Every row gives one point. Each copy is the shape, with its points in the same order, turned, moved and blurred by noise. Is it also mirrored, or only turned?

Shape (7 x 3):
.11,.08,.37
-.15,.00,.28
-.07,.01,.28
-.11,-.58,-.93
.50,.09,.26
.02,-.70,.35
-.15,.02,.32
Copy 1, 7 rows:
.15,-.24,-.31
.08,.03,-.38
.08,-.05,-.34
-.83,.58,.41
.02,-.54,-.07
-.57,-.11,-.62
.12,.02,-.43
Copy 1 is: mirrored
Copy 2, 7 rows:
.46,.16,.04
.27,.16,-.17
.30,.15,-.04
-.94,-.29,.04
.47,-.03,.48
.26,-.51,-.36
.29,.26,-.14
Copy 2 is: mirrored
Copy 3, 7 rows:
-.23,-.36,-.13
-.29,-.10,-.20
-.27,-.15,-.15
.31,.88,.51
-.06,-.53,.20
-.74,.05,.40
-.34,-.12,-.20
Copy 3 is: mirrored

Shape, 10 rows:
-.04,-.11,.37,.17
.45,-.43,-.48,-.22
.25,-.54,-.49,-.22
.70,-.20,-.39,-.20
.21,.37,-.01,-.06
-.05,.54,.01,.44
.07,.50,-.23,.01
.51,-.41,-.08,-.21
.05,.39,.04,.13
-.41,.57,.45,-.03
Copy 1 (10 x 4):
.39,.28,-.19,.07
-.07,-.44,.64,-.16
-.23,-.18,.70,.06
.12,-.57,.56,-.34
.17,-.30,-.32,-.29
.29,-.33,-.58,.19
-.06,-.46,-.43,-.21
.20,-.17,.57,-.27
.09,-.25,-.44,-.16
.12,.20,-.94,-.10
Copy 1 is: only turned
Copy 2:
-.08,-.25,.13,.28
-.24,.48,.53,-.45
-.41,.46,.47,-.24
.06,.38,.32,-.58
.22,.17,-.19,.02
.49,.15,-.11,.41
.29,.42,-.20,.13
-.20,.11,.38,-.51
.27,.13,-.11,.13
.13,-.20,-.64,.48
Copy 2 is: mirrored
